Each row of a before or after table is a point. The points were changed in one or more steps. Then noise was added and the rows were shuffled. The steps act on columns, c1 being the first. Write out the steps. A step turns or swaps two columns, mirrors them in a line or flattens them onto one, adds a multiple of one to another, or multiplies or shifts one. Angles are multiples of 10 degrees, from the lower column toward the higher: turns from -170 to 170, lines from 10 to 170 but not 90. Use the fewest steps. Two steps may share a column if one is a turn and the other turns, adds or multiplies; they go together, in the order done. Otherwise the lowest column goes first.

Before, 10 rows:
[[ 1.1 -1.5 -1.4]
 [-3.7 -2.7 -0.4]
 [-2.9  1.7 -9.0]
 [-0.2  1.0 -1.1]
 [-4.6  5.5 -1.4]
 [ 2.7  5.4 -0.8]
 [-2.2 -3.8 -1.7]
 [ 1.5  6.7  1.3]
 [-4.1  3.4 -4.4]
 [-0.8  6.4  0.5]]
After:
[[-2.1 -5.7 -2.2]
 [-6.3  2.7 -4.8]
 [ 0.0 -2.6 -0.5]
 [ 1.0  7.7  1.2]
 [-0.8  1.5 -0.1]
 [-4.2  5.2 -4.1]
 [-0.1 10.9 -0.4]
 [-2.0 -4.7 -1.6]
 [-3.5  8.4 -2.5]
 [ 1.9 11.1  1.0]]
Steps: flatten c1 and c3 onto the line at 40 degrees; multiply c2 by 1.6

Before, 10 rows:
[[-5.2 -5.6 -3.6 -1.0 -6.5  2.8  1.5  5.6]
 [-0.1 -5.1  4.6  5.0 -0.9  3.0 -4.1  6.5]
 [ 2.7  6.1  1.2 -1.6  0.1 -4.1  0.5 -1.5]
 [ 3.9  4.6  4.9  3.5  2.2 -6.8  4.5  3.0]
 [ 4.2  0.5  3.5 -4.9  1.8 -5.8  2.9 -1.6]
 [ 3.2  3.5 -2.9 -2.2  4.0 -2.8  2.2 -0.3]
 [ 3.2  1.8  1.8  0.7  0.2 -2.4  3.2 -5.4]
 [ 0.0  1.2  3.3  0.4  5.4 -3.7  3.4 -2.7]
 [-3.3 -1.4  4.8  0.0 -1.7  5.1  0.7  5.6]
 [-4.0  0.0  4.6  3.9  0.7 -2.7 -4.8  3.2]]
After, 10 rows:
[[ -3.5  -0.9  -5.3   5.7   8.6   5.7  -3.2  -0.1]
 [  3.5  -4.8   4.2  -0.6  -2.5 -11.6   4.2   0.0]
 [  4.8   3.9  -4.0   0.1   1.4  -5.5  -4.3  -2.8]
 [  4.9   3.4   3.8  -4.6   0.2 -13.7   6.0  -3.6]
 [  3.3   0.3   0.1  -1.3  -5.9  -7.4   7.1  -1.4]
 [ -3.0  -2.2   3.3  -3.3  -3.2  -5.6   5.1  -2.3]
 [  1.2  -1.7   2.8  -6.2  -1.0  -8.2   0.6   1.0]
 [  1.8   0.6   3.2  -1.7  -3.7  -4.8   3.5   3.9]
 [  4.9  -0.1  -3.4   1.3   4.9  10.1  -0.5  -3.2]
 [  4.6   4.9  -0.1   5.2   4.7   6.0  -4.6  -4.3]]
Steps: swap c1 and c3; turn c2 and c4 by -90 degrees; add 0.7 times c5 to c7; turn c5 and c8 by -140 degrees; multiply c6 by 2
